Each row is a point. The points of each table are mixes of a few directions, plus a little noise. How many directions does each table use, and how many do they share? Where both have some left over, give the other angles between the two spaces (their principal angles), to ten degrees, smallest first.

First (5 x 2):
[[  2   0]
 [-48 -65]
 [ -9 -17]
 [ 29  39]
 [ 32  41]]
Second (6 x 2):
[[ 14  18]
 [ 44  59]
 [  7  10]
 [-44 -57]
 [  8   9]
 [-32 -41]]
Directions: first 1, second 1, shared 1

First (5 x 4):
[[  0   4  34 -13]
 [  1   0  -7 -16]
 [  3   9  64 -71]
 [ -1 -10 -85  60]
 [ -2  -2  -6  40]]
Second, 7 rows:
[[ 38   6 -71 -16]
 [ 21   8  -4   2]
 [ 42  13   2  52]
 [-12  -2  13  51]
 [-13  -4 -15  -7]
 [-51  -7  86 -80]
 [-30 -13 -21  -2]]
Directions: first 2, second 3, shared 2

First:
[[-54 -13 -49  51  -2 -10 -44  26 -16]
 [-25  10 -19   7  25  -4 -33   3   2]
 [-17  -5  12 -58  38 -11  82   2 -10]
 [102  15  87 -55  -2 -53 -67 -71  69]
 [-10  13 -15  13  -3  40  28  15 -18]
 [-14  20 -32  56  -9  32 -70  10  -2]
 [  1 -35  18 -34  -7 -35  61   3  -8]
 [ -7 -14 -11  17 -13 -14 -16   5  -3]
 [ 32   9   9   3 -29  53  56   7 -14]]
Second:
[[ -7  -1  12 -30  30 -28  -2 -12  11]
 [-18   1  27 -76  70 -68   1 -30  25]
 [  1   2   1  -2   1  -1  -1  -1   0]
 [ 18   2 -31  88 -84  78   0  35 -29]
 [  5   0  -6  15 -17  14   0   7  -8]
 [-13   2  24 -64  62 -56   0 -24  23]
 [ 16   0 -25  72 -65  62   2  27 -24]]
Directions: first 4, second 1, shared 1

First:
[[  6  37 -10 -15 -57 -23   8 -15  23 -31  20  -5]
 [-12 -22  27   2  25   0   8   8 -30  56 -27  -1]
 [ 43 -29  17  46 -39 -22 -76  19 -17 -52  71  31]
 [  2  -3 -10  -8  17  20   5 -23   1  84 -39   4]
 [ 27   7 -28  15 -15  15 -25 -20  21 -14  20  12]
 [ 16 -43  61  40 -36 -52 -57  49 -49 -59  68  22]
 [-21  30 -20 -51   3   8  38 -10  29  47 -42 -14]
 [-29  20 -17  11  48  42  78 -58 -12  42 -62 -27]
 [ 24 -31  35  45 -26 -26 -48  16 -35 -30  46  21]
 [ -6  30 -57 -52  18  28   5  20  70 -46   0  -8]
 [-50   8   3 -36  63  18  65  14  -1   4 -51 -28]]
Second:
[[-40  37 -39 -24  -9   4 -36  -8  50 -63  25  10]
 [ 24 -24  25  14   5   0  24   3 -30  41 -19  -4]
 [ 39 -45  44  24  10  -6  40   6 -53  68 -31 -10]
 [-55  60 -56 -33 -15   6 -56  -9  72 -87  38  13]
 [ 30 -33  30  21  10  -2  31   8 -40  49 -21  -8]
 [ 36 -40  39  24  10  -4  35   8 -47  64 -27 -11]
 [-53  58 -59 -32 -12   6 -57  -9  76 -90  40  11]
 [ 23 -25  24  15   5  -2  28   3 -32  40 -19  -4]
 [ 23 -22  23  14   7  -2  22   4 -29  40 -15  -2]
 [-50  54 -52 -32 -12   7 -50  -8  65 -82  41  11]
 [ 19 -20  21  12   6  -2  18   5 -23  34 -13  -2]]
Directions: first 5, second 1, shared 0; angles 30

First (8 x 18):
[[ -38   -1  -23   18   47  -41  -51  -49    9  -62   -1  -38   23  -11
    17 -121   48    5]
 [   9   -2   -2   -7  -11   21   14    6   13   22    8   26    4   21
    -4   45  -24  -12]
 [  20    1   20  -16  -24   15   17   24  -16   18   -9   17   -9   -6
    -8   45   -7    1]
 [  17    2   29   -9  -21   -5    9   30  -33    5  -17   -9  -19  -31
    -7   16   10   17]
 [  -2   -3  -17   -4    7   18    4  -14   30   10   15   28   17   33
     3   19  -17  -22]
 [ -29   -3  -36   16   38   -9  -25  -45   37  -23   19   -4   25   26
    14  -56    5  -14]
 [   5    1   -3   20   -9   -4   20   20   -7   28   10  -19  -28   -6
    -8   32  -30   11]
 [  19    3   33  -18  -24    1    9   28  -33    3  -21    1  -14  -29
    -7   21   15   13]]
Second (8 x 18):
[[-35   1  10 -19  28  -6  31   6  22  10 -29 -52 -15  -5  41  -5 -22  34]
 [-19  -8 -16 -20  31 -12 -14 -27   6  -8  -5 -53   5 -21  17 -28 -34   6]
 [ 17   2  25  -5  -4  21  -5  17 -37 -13  18  36  11 -35 -26  29  13 -30]
 [ 49 -10  21   4 -45 -16  11   4   1  13 -21  16 -14  22 -14  11 -22  11]
 [-62   4 -51  18  28  -2 -21  -3   7  15  13 -53 -30   2   4   5   4   6]
 [ 23 -10  25  59 -12  -5   7   0   8 -16  23  71   1  42 -27  -9  26 -30]
 [-25  18 -31 -44  10   9  -6  -2   5   9 -11 -35  17 -17  27  -8   5  22]
 [ 48   5  19   5 -36   6  -3   6 -12 -11  11  71  26  13 -22   5  28 -21]]
Directions: first 3, second 6, shared 1; angles 30, 70
